Every row gives one point. Examples show where two turns around zero, p and q, send a point. Where does a point land after both, in the order given? Backwards means that the second turn is done in reverse. Each puzzle has new turns, and all numbers are rounded.

Turn p:
-0.14; -0.05 -> -0.06; -0.14
+0.27; +0.20 -> +0.03; +0.33
-0.22; +0.23 -> -0.32; -0.01
+0.14; -0.50 -> +0.46; -0.23
-0.04; +0.13 -> -0.12; +0.06
Turn q:
-0.45; +0.13 -> -0.46; +0.08
+0.14; -0.25 -> +0.17; -0.23
-0.18; +0.04 -> -0.18; +0.02
+0.32; +0.20 -> +0.30; +0.23
+0.17; -0.12 -> +0.18; -0.10
Where do these land?
q, then p: -0.07; +0.12 -> -0.14; +0.01
p, then q: -0.02; -0.23 -> +0.17; -0.15
p, then q: -0.19; -0.28 -> +0.12; -0.32
q, then p: +0.27; +0.40 -> -0.17; +0.45

Turn p:
-0.19; -0.22; +0.50 -> +0.14; +0.23; +0.51
-0.23; -0.01; -0.19 -> -0.30; -0.02; +0.00
+0.05; +0.30; -0.40 -> -0.20; -0.06; -0.46
+0.14; +0.02; +0.15 -> +0.20; +0.04; +0.01
+0.22; -0.10; -0.07 -> +0.14; -0.20; -0.05
Turn q:
-0.06; +0.28; +0.17 -> +0.30; +0.14; -0.04
-0.06; +0.03; +0.14 -> +0.12; +0.03; +0.10
+0.24; -0.16; -0.04 -> -0.10; -0.27; -0.05
-0.28; +0.10; +0.29 -> +0.25; +0.21; +0.25
+0.16; -0.25; -0.56 -> -0.57; -0.11; -0.26
Where do these land?
q, then p: +0.35; -0.17; +0.18 -> +0.08; -0.29; +0.30
p, then q: -0.17; +0.50; -0.14 -> -0.11; +0.43; -0.31
p, then q backwards: -0.20; -0.01; +0.05 -> -0.17; -0.10; -0.06
p, then q: +0.02; -0.32; -0.10 -> -0.05; -0.14; +0.30

Turn p:
-0.11; +0.04; -0.01; +0.66 -> -0.50; -0.15; +0.31; -0.29
-0.04; +0.01; +0.22; +0.05 -> -0.09; -0.08; +0.09; +0.17
-0.17; +0.17; -0.03; +0.04 -> -0.02; +0.16; +0.18; -0.02
+0.33; -0.02; -0.11; -0.51 -> +0.32; +0.15; -0.49; +0.13
-0.01; -0.20; -0.08; -0.24 -> +0.29; -0.08; -0.11; -0.01
Turn q:
+0.06; -0.27; +0.12; +0.20 -> -0.18; +0.26; -0.09; +0.15
-0.24; +0.42; -0.23; -0.45 -> +0.24; -0.55; +0.07; -0.35
-0.15; +0.17; -0.28; -0.12 -> +0.11; -0.14; +0.06; -0.33
-0.19; +0.12; +0.02; -0.37 -> +0.02; -0.41; -0.10; -0.10
+0.37; -0.20; +0.08; +0.15 -> +0.11; +0.33; -0.12; +0.27
+0.09; +0.05; +0.21; +0.27 -> -0.08; +0.15; +0.20; +0.24
+0.07; -0.30; +0.08; +0.31 -> -0.21; +0.37; -0.05; +0.13
Where do these land?
q, then p: -0.13; -0.02; +0.00; -0.38 -> +0.25; -0.19; -0.12; -0.23
q, then p backwards: -0.27; -0.01; +0.18; -0.13 -> +0.13; -0.14; +0.16; +0.25
q, then p: -0.05; +0.44; -0.09; +0.12 -> -0.05; -0.21; -0.11; +0.40
p, then q backwards: -0.37; -0.29; +0.16; +0.02 -> +0.00; +0.48; +0.09; -0.07
p, then q: +0.25; -0.30; -0.26; -0.06 -> +0.24; +0.06; -0.33; -0.23
q, then p: +0.51; +0.19; -0.21; +0.26 -> -0.45; +0.22; -0.32; +0.25
q, then p: +0.07; -0.01; +0.22; +0.17 -> -0.21; -0.02; +0.19; +0.00
